Each wall is flat, endless, passes through zero and stands at right angles to its row. A trip goes straight from one point to another. Which walls does it cross, in order?
In the rows, 128 means zero.

Walls:
(1): [122 190 108]
(2): [202 106 162]
(3): [161 111 127]
(4): [102 123 149]
(5): [170 156 119]
(6): [101 126  43]
(7): [178 108 104]
(8): [139 117 206]
(9): [100 138 122]
(10): [146 104 104]
Trips:
[168  91  90] to [150 118 141] => 6, 8
[176 208 122] to [188  69 126] => 10, 8, 1

Walls:
(1): [158 197 157 146 124  82 110 126  76 159 185]
(2): [115 108 148 185 167 164 181 148  93 147 122]
(3): [134 174  91 126 118  87 136 120 108 169  84]
(4): [128 171  82 116 156 160 143 188 158  95 111]
(5): [119 147 157 179 146 141 129  91  84 137 119]
(6): [ 72 171 137 166  93 174  60 198  69  90 122]
(7): [157 174 109 129 131 137 110  56  80  88 120]
(8): [162 112 132 112 120 142 134 118  73  97 106]
(9): [145 105 184 162 179 162 140 162 119 143 158]
(10): [ 74  81 116 167  66 155 133 131 158 137 184]
(11): [190 191 137 114 192 114 119 122 148 155 178]
Trips:
[147 112 131 144  95  57  86 101 154 102 108] to [ 70  96 119 133 125 125 167 139 100 118 132] => 10, 1, 7, 8, 6, 3, 2, 5, 9
[161  77 157 114 137  57  93 164 114 140 114] to [166 125 241  85  77  98 141 131 152 115 178] => 3, 10
[147  97  98 148  95 166  97  55  53 121 137] to [165 101 128 172 137  68 204 140  99 153 143] => 3, 6, 9, 11, 7, 10
[215  94  57 161 141 109  71 119 153 149  74] to [113 179 176 147 148  83 120 140  94 203 101] => 4, 1, 5, 8, 2, 9, 7, 6

Walls:
(1): [107 121 108  55 143 131  98 134  98 143 151 109 136 159 131 183 141 135
 102 135]
(2): [146 130 106 102  57 140  62 109 149 166 167 122 130 144 115 153 132 152
 187 103]
(3): [135  91 148 105  58 203 109 215 126 145 138 183 121 209 105 154 131 110
 126  79]
(4): [151  83 159 141 143 101 127  95 125 173  79 136 113 133 116  74 123 185
  76  36]
(5): [105 120  64  88 200  70 142 131  96  74 122  52 136 155 121 129 213 111
 154 140]
(6): [162 182 152  70 117 177 174 125  99  94 194  35 150  94 144  99 155  69
 166 110]
(7): [158 170   7 203 142 100 151 124 188  75 128 142 132 147  58 186 131 132
 116 121]
(8): [176 146 142 200 149 162 168 164 125  95 119 223 132 123 187 100  63 140
 136  85]
(9): [190 132  87 109  71 135 119 121  77 158 174  76 130 166  55 122 107 111
 133 123]
Trips:
[162 158 135 119 101  97 176 146 124  99 121 112  98 156  60  82 192 157
  69 160] to [ 99 136 114 126 119 189 107  69 113  75 176 163 116 148 127 137 140  76
 105 135] => 3, 4, 1, 2, 5
[ 84 134  70  51 132  77  71  99  86 146 188 137  51 129 152 133 102 133
  96 132] to [169 121  36 161 137  81 108 129 134  71 135 108 136  88 101 156 129  81
 135 215] => 7, 2, 1
